Each row of a before or after table is a point. The points were changed in one or more steps. Then noise was added and the rows were shuffled. The steps act on how far a point lies along the listed directions, d1 being the first. Name the steps. A step turns or swaps two directions, mirrors them in a line or flattens them onto one, adds a multiple of one to another, or multiplies one. Angles are multiples of 10 degrees, from the lower direction toward the higher: turns from -170 to 170, lines from 10 to 170 but not 90. Use the fewest steps. Two steps may share a direction if one is a turn and the other turns, adds or multiplies; they go together, in the order done. Otherwise the lowest direction goes first.
In the rows, zero is written as 128.

Directions:
(1): [ 90 169 125]
(2): [98 98 92]
(3): [100 106 171]
Before (9 x 3):
[[ 93 158 158]
 [121  78  57]
 [128 130 104]
 [115  84  98]
 [150  82 138]
 [116 157  82]
 [ 92 190 133]
 [121 177 121]
 [145 131 104]]
After, 9 rows:
[[183 119 157]
 [164  97 154]
 [ 82 111 105]
 [129 113 145]
 [198 108 122]
 [ 79 146 122]
 [134 124 165]
 [161 120  85]
 [ 75  91 129]]
Steps: add 1 times d3 to d2; turn d1 and d3 by -150 degrees

Directions:
(1): [142  98 182 116]
(2): [124 174 145  87]
Before, 13 rows:
[[115 121  71 174]
 [108 108  66 158]
 [112 190 141  81]
 [131 141 101 117]
 [104 184  90 128]
 [114 203  93 106]
 [110 155 150 117]
 [123 133 133 107]
 [106 162  61 117]
 [122 146 119 134]
 [131 135 100 135]
 [126  88 125 145]
 [112 146  53 161]]
After, 13 rows:
[[105 185 139  84]
 [106  85  58 174]
 [106 161 153 118]
 [117 119  41 179]
 [103 164  79 153]
 [116 105  68 189]
 [128  91 122 136]
 [119 131 137 101]
 [134 125  96 145]
 [130 128  99 122]
 [114 181  82 121]
 [126 146 118 143]
 [111 133  49 140]]
Steps: add 0.5 times d1 to d2

Directions:
(1): [163  87 154 127  81 109]
(2): [190 164 133 101 142 138]
(3): [109 145 191 127 117 167]
(4): [151 100 148 173 177 135]
(5): [113 114 157  82 162  87]
(6): [128  84 110  91 137 178]
Before (8 x 6):
[[161 181 144 170 174 152]
 [120  95 106  79 112 110]
 [124 108  92 123  67 186]
 [125 156 152 119  99 118]
 [122 149 101 128  98 127]
 [134 112 133 120  76  78]
 [126 148 105 129 117  88]
 [174 144 148  85  92  79]]
After, 8 rows:
[[119 141  95 116 142  62]
 [116  98 111  61 116  90]
 [128 151 139 116  21  85]
 [136 126  93 107  81 117]
 [106 137 155  88 105 162]
 [157 117 151 161 137 200]
 [138 108  64 100 130 112]
 [126 116 118  52 138 109]]
Steps: turn d1 and d5 by 60 degrees; add -0.7 times d1 to d4; multiply d2 by 0.4; multiply d3 by 2; multiply d6 by -1

Directions:
(1): [135 117 174 157 118 179  85 152]
(2): [129 167  85 157 159 171 117  94]
(3): [ 79 104 135 135  96 163 171  96]
(4): [163 124 149 175 105  95 126  75]
Before (10 x 8):
[[ 85 109 121  98 141 158 108 161]
 [ 56  68 142  62  91 135 178 168]
 [102 112  98  71 126  40 154 186]
 [191 173 145 126 163 135  89 193]
 [164 151  77 138 122  62 106 111]
 [105  86 157 117  97 150 159 127]
 [142 121 125 109 128  57 150 133]
 [119 130 123 123 143  91 113 147]
 [166 152 120 182 151 153  95 106]
 [ 56  97 122  56 113 156 182 130]]
After (10 x 8):
[[190 148 146 161 132 115 136 118]
 [114  76 190 127  74 159 112 160]
 [108 125 137 134 138 120 106 150]
 [114  98 185 117 107 197 103 149]
 [109 122 126  92 143 124 135 177]
 [ 98 106 159 111 125 141  98 226]
 [108 143  63  92 128 121 116 168]
 [148 153  94 149 153 111 144  85]
 [135 101 152 129 107 127 142 119]
 [133 101 158 162 125 146  86 118]]
Steps: turn d1 and d4 by 100 degrees; multiply d2 by 0.7; multiply d3 by 0.4

Directions:
(1): [161 100  71  93 109 126 122 101 170]
(2): [132 170  90 191 123 164 122 102 135]
(3): [130  94 143 118 129 173 157  72  86]
(4): [133  86 129 182 133  67 136 102 125]
Before, 9 rows:
[[120 132 140 170 141 128 144  95 106]
 [132  94  87 158 106  74 132 112 164]
 [159  99  80 152 128 135 132  75 160]
 [155 116  70 162 117 133 134  81 143]
 [126 124 135  89 117  97  95 165 130]
 [159  96 105   7 119 141 130 108 159]
 [106 130 170  98 131 106 113 212 127]
 [120 118 108 106 115 198 141  60 115]
 [119  96 149 104 121 134 149  89 109]]
After, 9 rows:
[[111 139 131 109 121  88 112 156 157]
 [129  82 149  92 119 124 126 114  96]
 [112 188 123 153 138 151 121 151 139]
 [147 148  74 111 114 146 120 131 156]
 [122 132  90 156 118  66 102 137 180]
 [114  80 183 130 135 140 150 126  76]
 [159  38 118  44 127  26 132 114 169]
 [160 132  84  98 125 144 112 132 185]
 [124 133 104  58 102 173 141 133 148]]
Steps: add -0.5 times d1 to d2; turn d3 and d4 by 170 degrees

Directions:
(1): [136 120 157 132 193  91 167 113 132  73 120]
(2): [143 168 108 109 106 124 154 142 130  92 206]
(3): [ 63 149  88 137 154 100 110  78 131 142 149]
(4): [ 97 129 127 136 162 190  89 157 100  83 136]
(5): [128  93 176 143  99 111  73 101 157 102 163]
Before, 10 rows:
[[144 144 114 122 124 197  92 175 116 135 130]
 [153 132 115 104 104 136 102 168 126 133 167]
 [155 136 159 137 113  86 133  98 141  92 163]
 [150 126 150 114 102 107 163 110 142 128 157]
 [ 80 138 103 129 138 100 102 106 129 161 124]
 [ 64 141  96 133 152 107 108 108 140 130 141]
 [ 82 151  97 125 162 157 125 125  94 122 119]
 [ 89 133 107 151 156 103  99  72 135 113 130]
 [ 75 190  86 112 145 143  90 102 109 132 153]
 [167 145 130 106  94  76 191 105 153 126 178]]
After, 10 rows:
[[ 76 139 100 151 158 103  89  67 135 108 136]
 [ 92 137 108 125 118  92 109 108 136 146 154]
 [135 122 145 148 151  76 143  76 132 161  73]
 [ 66 164 103 119 165 186 101 135  87  74 167]
 [ 73 186  92 115 160 180  82 123  94 122 130]
 [150 138 124 123 133 241  79 210 100 105 136]
 [164 125 117 107 111  39 227  72 155 221  66]
 [ 60 140  96 133 157 111 104 109 139 119 142]
 [148 116 140 119 119  91 181  91 143 179  94]
 [158 113 117 108 131 157 106 186 109 158  93]]
Steps: add 0.7 times d1 to d3; mirror d2 and d5 in the line at 120 degrees; multiply d4 by 2

Directions:
(1): [139 142 118  60  83 141 152  93 104  91 106  96]
(2): [176 148 172 148  98 132 144 106 133 194 135  92]
(3): [180 109 144 130 119 146  70 115 123  86 186 134]
(4): [126 112 203 119 138 150 132 140  77 123  92 169]
(5): [127 179  92 141 102 141  99  93 103 153 119 192]
(6): [145  68 121 146  84 131 121 112 177 124  75 151]
Before:
[[108  98 139 139 146 137 104 146 144 109 135 161]
 [122 131 111 138 101 140 115  84 137 112  99 163]
 [190 145 175  96 111 180  93  83 100 114 194 100]
 [ 98 137 107 166 158 124 118 148 134 148 126 160]
 [186 145 170  84  89 145 145  80  97 132 169  58]
 [ 89 142 148 129 145 122 132 122 128 125 122 154]
 [ 98 129 111 132 129 148 117 123 113 115 126 169]
 [141 206 118  29  92 159 105 106  48  79 213  96]
 [119 125 109 139 138 138  99 130 125 117 142 164]
 [113 128  60 149 143  99  97 136 160 113 139 147]
 [151 148 139  44 104 132 112  93  63  34 176  79]
 [135 147 122  44 121 153 135 108  99  83 179  81]]
After, 12 rows:
[[116 125 142 167 147 134 103 115 133 122 129 166]
 [131  84 154 109 136 145  98 140 136  73 153 133]
 [160 174  84 119  79 139  42  60  86  80 182 182]
 [114  98 129 149 145 146 100 139 131 101 156 159]
 [136  98 132 139 150 138  93 143 133  96 165 141]
 [141 189  65 137  87 148  43 100 117 138 211 183]
 [133 110  99 131 165 103  88 153 141  78 180 118]
 [101 122 150 131 140 119 127 123 145 110 129 143]
 [143 188 116 128  78 137 151  66 107 201 118 125]
 [112  96 133 142 163 121 131 162 146 112 140 108]
 [142 171  76  97  95 158  84  82 113 119 176 159]
 [163 154 138 135 106 167  99  84 130 158 158 134]]
Steps: turn d1 and d5 by 80 degrees; add -1 times d2 to d3; flatten d4 and d6 onto the line at 30 degrees

Directions:
(1): [129 159 190 127 129 156 102 110  97 105 127 200 138  95]
(2): [130  88  84 119 137 118 157 132  91  88 165 180 167 162]
(3): [149 128 134 152 144  95 172 192  98 101 117 123  96  72]
Before (9 x 14):
[[125 128 125 127 126 147 120 109 107 109 144 169 142 128]
 [125 132 125 133 124 145 116 102 139 124 153 154 142 140]
 [151 149 139 148 135  95 144 157 127 120  97  95  98 100]
 [114 132 125 123 120 141 104  98 183 162 114  59 108 151]
 [121 129 115 123 122 111 145 160 142 131 129  84 106 112]
 [150 145 133 139 124 132 135 136 167 163  90  74  88 118]
 [127 115 117 140 124 118 140 156 134 144 111 103 113 102]
 [126 107  99 119 116 116 147 134 141 135 144 104 141 148]
 [122 112  74 107 133 139 116 111 137 128 154 134 150 176]]
After, 9 rows:
[[133 124 110 145 129 129 138 129 149 132 139 115 126 127]
 [140 116  97 149 130 104 164 170 123 119 128  95 102 105]
 [114 127 145 131 118 148 107 117 124 136 122 156 141 115]
 [145 139 138 134 133 117 121 121 108  99 121 160 143 129]
 [ 93 141 161  88 112 204  46   8 151 132 152 193 184 199]
 [130 138 153 105 116 187  88  54 133 130 138 206 172 172]
 [109 149 157 103 113 155 102 104 133 124 141 153 142 122]
 [122 155 130 117 129 151  89 107 161 156 117 102 113 134]
 [118 149 164 116 107 151  96  99 156 151 124 122 134 125]]
Steps: turn d1 and d2 by 140 degrees; add -1.5 times d1 to d3

Directions:
(1): [109 175 186  80 134 108 159 202 118 126 107 139 112 141 154 165 112 141]
(2): [172 129  83 149 154  76 130 167 116  77 179 146 141 101 160 157 156 130]
(3): [172 152 164 141  85 140  99  89 104  83 128 116  53 104 150 139 114 150]
(4): [116  97  79 142  95 144 128 146  83  89  86 145 138 165  95 178  84 151]
(5): [147 162  91 134 123 194 205 113 151 120 108 155 141 109 180 118 114 129]
Before:
[[202 168 110 177 108 158 122  66 133  93 151 123  80  82 171 100 139 113]
 [ 99 159 166  88 160  97 137 150 146 162 144 121 126 108 147 112 151 110]
 [145 178 117 106 140 174 179 113 159 114 145 164 138 112 171 121 117 129]
 [175 130 100 161  74 124 114 100  92  49 139 138  93 122 158 167  99 146]
 [145 143 159 114 108  85  94 180 103 116 154  96  89 126 152 158 122 144]
 [109 139 196 105 123 118 104 157 110 124 106 119 129 152 108 151 109 144]
 [124 106  79 139 153 152 162  84 175 163 147 158 156  91 143  66 182 104]
 [115 126 134 129 141 110 100 104 149 158 126 116 112 117 108 116 124 129]]
After:
[[127 175 116 104 110 225 189  81 155 122 102 162 133 129 156 116  86 135]
 [116 140 201 100  93 113  78 140 115 156 128  74  70 140 126 129 112 140]
 [121 187 185  83 150  92 171 176 159 144 152 137 135 120 193 125 137 112]
 [ 68  90  78 122 112 213 184  85 154 180  65 163 164 146  98  85 121 121]
 [ 71 188 164  84 128 191 206 168 152 191  51 142 143 170 136 118  88 104]
 [ 88 113 143 124  76 172  96  65 102 138  76 106  87 145  83 120  87 138]
 [103 112 110 131 135 101 103 134 124 140 111 128 127 138  92 149 108 138]
 [168 127 156 145 126  82  71 145  92  68 159 122 113 119 127 164 133 149]]
Steps: swap d1 and d3; turn d2 and d4 by -130 degrees; multiply d2 by 2; multiply d5 by 1.3

Directions:
(1): [ 49 113 137 143 127 110  74 132 167 125  74 113 119  90 145  95 171  99
 126 115]
(2): [ 98 155 128 114 125  81 152 135 107 147 207 116 132 156 129  77 191 118
 162 117]
(3): [199  94 136  89  93 112 115 182 162 131 116 102 116 120 125  73 132 157
 123  81]
(4): [171 162 102 140  80 161 140 100  87 135  73 122 168 133 135 124 194  92
 128 108]
Before (13 x 20):
[[191 126 127 108 113 130 145 150 125 124 146 121 127 142 114 126 128 159
  125 117]
 [ 86 124 134 134 140 113 121 124 148 122 142 131 115 114 141 126 125 122
  138 131]
 [116 115 149 114 140 112 115 138 160 126 151 129 122 121 125 107 122 137
  139 115]
 [105 132 112 131 143 142 122 107 138 125  90 142 119 123 123 142 133 113
  137 125]
 [132 116 136 143 134 152 101 121 139 117  91 137 131 117 122 138  97 129
  105 149]
 [112 109 133 145 133 117 113 128 138 125 133 113 117 112 136 108 120 122
  130 120]
 [ 81 134 131 125 117 124 123 124 127 140 132 113 131 126 130 130 151 120
  134 136]
 [124 115 145 120 103 109 109 156 127 137 130 110 125 130 132  90 150 131
  138 104]
 [145 149 112 145 116 151 156 101  93 123 109 124 143 143 130 141 155 118
  121 129]
 [135 115 131 119 133 118 118 121 138 125 119 115 116 141 121 107 141 120
  128 113]
 [208 103 135  97 120 127 139 167 121 132 161 127 131 153 134 115  90 162
  122 111]
 [180 148 132 115 136 141 188 117  83 127 182 142 138 162 111 156  96 146
  126 141]
 [108 124 137 123 137 125 114 138 163 129 135 113 125 117 125 135 103 144
  126 135]]
After:
[[249 100 135 118 127 194 154 131 123 105  75 147 128 124 109 198  18 171
   82 137]
 [ 72 142 129 138 137 108 131 113 131 128 160 132 124 124 144 119 153 109
  149 132]
 [ 59 147 130 129 122 113 132 117 115 144 156 114 133 135 130 126 166 112
  144 142]
 [109 137 132 124 128 123 121 132 151 134 138 111 133 123 126 126 126 134
  131 130]
 [151 129 119 142 127 155 144 113 114 115 100 126 130 132 127 153 118 135
  110 133]
 [108 132 142 118 135 109 124 128 142 132 162 128 131 130 126 101 149 124
  147 114]
 [138 116 135 137 129 145 103 127 140 119  98 133 131 119 122 124 107 130
  109 141]
 [122 124 132 120 136 107 125 117 130 130 138 115 117 147 121 101 154 115
  136 116]
 [ 97 126 131 147 133 105 123 120 122 132 155 113 124 124 139  98 147 112
  142 121]
 [ 95 133 144 122 109  92 122 147 111 146 166 111 129 144 133  81 175 121
  155 111]
 [ 93 138 114 129 146 129 126 108 135 129 111 140 119 129 123 132 143 112
  145 125]
 [248  80 134  97 108 154 122 175 139 122 104 127 129 136 134 131  58 173
  101 103]
 [216 105 129 107 109 149 131 157 142 115 110 121 122 128 112 140 100 170
  108 114]]
Steps: add 1.5 times d1 to d2; turn d2 and d3 by -20 degrees; multiply d4 by 0.4

Directions:
(1): [161  96 115 104  93 150 148  94 173  66  98  97 178 125 108 159 162 110
 103 150 112 161 107 178]
(2): [111 104 151  89 129  89 116 183 135 142 115  54 105 136 164 165 135 159
 101 130 134  72  78 152]
(3): [170 110 150 134 114 160 117 136 127 121 163 146 187 156 145 124  94  80
  72  82 138  56 128 106]
(4): [105  85 172  77 108 100  89 141 187 125 185 161 157  80 115 118 106 170
 133 125 126 154 153 116]
(5): [118 110 138 134 192 138  93  94  81 140 172 110 179 108 115 152 121 114
 181 171  96  95 116 174]
Before (11 x 24):
[[128 127 119 131 112 134 132 120 144 109 128 144 111 136 123 135 143 136
  118 130 138 153 149 125]
 [137 111 138 133 158 147 104 111  95 145 162  89 182 131 132 155 128  92
  141 146 111  67  94 167]
 [122 136 121 138 132 121 142 133 130 132 124 143 117 124 129 114 124 141
  135 134 139 141 136 107]
 [128 139 119 132 110 120 148 119 138 119 109 131 109 130 127 113 133 140
  119 135 130 142 133 122]
 [121 129 112 126 122 130 139 114 142 111 119 131 123 125 119 116 135 125
  136 129 121 161 137 124]
 [130 134 111 123 117 122 151 130 143 119 110 128 107 124 132 113 144 136
  121 127 134 144 136 121]
 [129 141 117 126 117 130 142 127 143 120 110 118 112 117 125 124 130 135
  120 131 129 158 130 131]
 [132 141 104 137 117 117 152 131 125 118 101 106 102 155 129 133 155 127
  111 131 135 132 105 136]
 [115 129 137 141 167 111 114 126  94 139 145 118 136 124 134 138 129 134
  160 156 111 107 120 161]
 [149 134 123 131 104 136 130 131 126 122 122 153 129 138 130 112 123 105
  104  90 141 116 137 112]
 [142 162 104 155 112 152 163 116 118 116  79 126 104 136 116 125 151 118
  132 124 132 153 127 126]]
After, 11 rows:
[[131 146 119 118  97 124 148 137 161 120  99 126  92 117 126 116 129 144
  108 119 140 168 133 117]
 [130 142 107 119  90 112 161 143 168 115  96 136  86 124 137 102 144 146
  102 108 145 163 147 101]
 [127 138 120 122  84 114 154 133 164 117 102 142  93 134 132 102 132 152
  105 120 141 157 141 101]
 [113 121 138 159 215 126  90  92  54 148 181 125 176 109 119 146 122 112
  207 184  89  90 120 188]
 [124 125 126 117  91 120 138 145 166 110 116 137  91 137 133 137 143 150
   98 119 151 153 146 118]
 [147 129 130 110  74 124 133 146 159 114 116 158 113 136 136 104 126 119
   79  72 150 133 140  98]
 [138 148 104 145  89 125 160 117 150 108 105 158 100 142 110 104 149 127
  110 119 145 177 144 106]
 [131 142 127 123  76 136 153 130 176 108 105 168 105 107 108 100 137 150
  120 103 144 194 160  97]
 [119 128 131 125 118 114 144 151 143 131 121 139 106 127 137 112 119 154
  122 120 146 143 132 102]
 [115 120 121 106 113 115 134 136 160 114 120 120 113 122 124 117 136 148
  122 125 128 158 129 120]
 [134 101 135 156 225 180  73  47  43 149 210 100 247 104 100 167 119  62
  209 191  72  60 101 211]]
Steps: turn d1 and d3 by -10 degrees; turn d2 and d4 by -100 degrees; multiply d5 by 2.5

Directions:
(1): [183 156  86 104 104 108 130 173 151  90 122 140 177 103  97 112 154 208
  89 122  86  94 119  80 163 147 106 144 144 147 182 128 143 136  91 116
  98  87 119  99 160 123 136 205 149 114  95 121]
(2): [216 132  86 115 161 158 179 170 119 150 109 149 132 111 142 145  82 124
 175 129 156 145  97 146 103 163 159 146  88  71 121 152 157  98  38 129
 144 114 131 139 156 150 156 101  87 119 124 159]
(3): [127 141 109 140 153 119 131 100  82  77 119 177 170 101 141 140 125 137
 136 119 137 109 149 157 162 129 118 144 101  51  96  40  81 117 104 171
 142 172  93  66 110  87  68 145 144 129 134 108]
(4): [110 121 118 134 112 155 126 154 114 191 119 160 157  89 186  82 103 157
 116 123 181 123 143 134 146 162  84 145 122 127 120 163 113 199 166 136
  82 103  51  94  98 193 129  84 144 113 116 132]
Before:
[[ 94 116 145 149 122 140 137 104 100 166 128 131  98 127 153 136 102  92
  145 132 178 132 122 157 124 137 128 130 121  99 101 137 124 134 142 131
  140 143 124 122 118 140 121  75 115 134 146 142]
 [113 116 141 116  99 121 107 163 165 130 135 118 129 129 123 103 150 155
  104 140  94 127 131 114 144 122 112 146 149 173 191 153 136 165 153 117
   94  91 109 141 120 151 145 155 153 111 119 106]
 [105 124 135 147  93 126 111 134 129 156 123 117 141 118 148 104 130 140
  114 125 107 111 135 100 135 131 109 124 157 163 151 152 130 159 158 119
   93  99 113 129 128 150 143 120 146 122 117 119]
 [117 145  94 146 143  95 115  89  76  40 129 188 197  88 140 132 144 170
   97 111 106  97 162 148 207 124 110 138  94  57 123   7  59 130  95 176
  148 172  83  36 101  70  61 188 171 127 121 110]
 [127 147 122 132  92 135 107 142 149 153 128 121 148 124 115  98 157 155
   84 141  99 116 133  81 135 139 123 126 146 190 157 174 141 161 159 105
   93  91 100 133 115 159 141 157 144 117 116 132]
 [ 86  97 150 153  97 126 104 137 129 160 140 121 113 129 148 106 131 126
  121 132 142 125 136 137 144 139 102 121 153 160 139 132 112 155 187 144
  117 125 113 137 101 134 130 107 148 120 135 124]
 [ 66  97 154 143 158 143 120  78 111 145 131 118 117 127 151 127 125  78
  133 120 163 151 154 148 129  91 119 123 135 120  83 124 109 144 190 132
  137 153 107 137  91 138 104  77 150 139 134 115]
 [126 124 131 128 116 133 120 151 151 144 129 131 120 107 130  92 117 143
  118 122 153 132 144 112 135 133 115 137 142 143 139 156 131 164 155 113
  112  94 112 122 131 163 139 106 135 116 108 130]
 [156 144 106 123 136 148 133 157 144 160  99 142 147 103 127 113  93 147
  125 131 133 115 111 124 130 152 123 144 130 142 139 161 146 131 111 121
  113  98 123 128 155 165 149 122 127 130 116 160]
 [191 136 119 115 136 122 152 155 129 116 119 125 108 140  99 154 119 120
  133 130  93 136 101 133 101 133 142 110 120 124 152 143 162  88  57 102
  151 113 167 165 158 105 149 145 100 129 123 136]
 [132 131 135 112 106 108 120 138 155  94 148  87 110 134  87 128 149 143
  123 136  69 104 128  88 123 110 118 119 141 176 156 134 139 126 126 107
  140 101 146 140 141 105 149 151 129 159 116 120]
 [126 148 120 110 107 131 118 145 152 133 139 121 136 121 115 124 139 151
   96 133 117 122 110 108 148 144 103 150 139 146 155 153 130 145 160 112
  116 111 119 121 136 153 138 145 136 124 100 131]]
After, 12 rows:
[[ 98 143 136 133 118 122  96 121 151 130 112 125 142 120 107 109 130 147
   93 131 105 102 132 113 147 124 110 129 156 177 144 132 125 139 166 120
  112 116 130 123 140 135 126 149 155 140 121 135]
 [121 128 145 127 122 108 112 124 159  95 138 109 105 135  91 119 141 127
  118 127 114 130 141 105 130 105 138 123 153 148 144 123 133 122 145 112
  140 117 161 136 144 115 131 143 133 128 118 120]
 [142 150 118 107 118 123 125 138 156 106 139 114 129 134  94 143 141 142
  106 134 100 126 101 109 141 136 122 147 135 136 154 134 138 114 135 111
  138 123 149 131 149 126 137 162 127 129 104 133]
 [158 123 126 107 122 118 131 161 163  97 132 113 118 142  97 138 145 139
  130 143  78 135 114 122 128 116 148 147 134 143 190 133 149 114  94 117
  127 105 149 158 144 117 151 171 131 117 125 112]
 [ 73 116 161 152 115 122 122  85 106 144 137 115  86 143 133 143 121  87
  134 134 154 127 127 149 127 121 130 120 136 118 107 122 121 124 162 129
  148 153 144 127 121 117 112  94 123 139 152 130]
 [107 100 145 134 179 141 141  79 116 118 131 105 103 145 123 159 123  63
  156 123 143 160 135 150 108  85 157 119 123 103  86 115 131  92 137 125
  169 161 154 164 119 109 116  93 126 143 138 126]
 [139 127 121 126 107 140 133 168 113 177 116 155 139 101 159  96 107 154
  103 122 142 123 131 137 132 160  82 124 124 141 145 165 131 178 132 113
   94  94  78 119 113 170 136 105 132 117 110 128]
 [182 131 102 106 123 137 152 172 138 128 131 118 127 106 117 122 111 153
  149 133 107 111 114 107 116 146 120 139 110 132 147 153 146 131  81 114
  134  87 118 129 144 140 161 118 110 148 112 140]
 [165 143  83 134 152 108 138 115  91  58 125 174 177  97 132 143 127 159
  117 114 108 112 136 145 180 133 135 138  87  61 134  46  94 106  55 157
  159 152 109  70 126  86  97 176 142 124 119 129]
 [166 154 112 128 114 123 121 133 148 109 128 112 134 144  80 136 162 136
  107 143  72 122 117  85 120 127 160 121 136 167 158 147 154 103 106 105
  130 109 150 150 137 114 140 182 125 126 124 136]
 [136 131 132 143 113 111 121 120 134 110 124  99 123 140 111 143 137 119
  136 129  75 116 119 104 120 115 147 115 152 146 152 125 144 101 109 116
  128 117 167 150 154 104 142 148 128 133 126 122]
 [133 105 142 147 123 113 123 129 135 113 141 104  93 155 107 149 134 102
  148 134 111 134 113 139 123 125 150 112 142 136 140 108 133  87 122 141
  160 142 174 166 133  87 136 134 122 131 144 131]]
Steps: turn d2 and d4 by 130 degrees; multiply d3 by 0.7
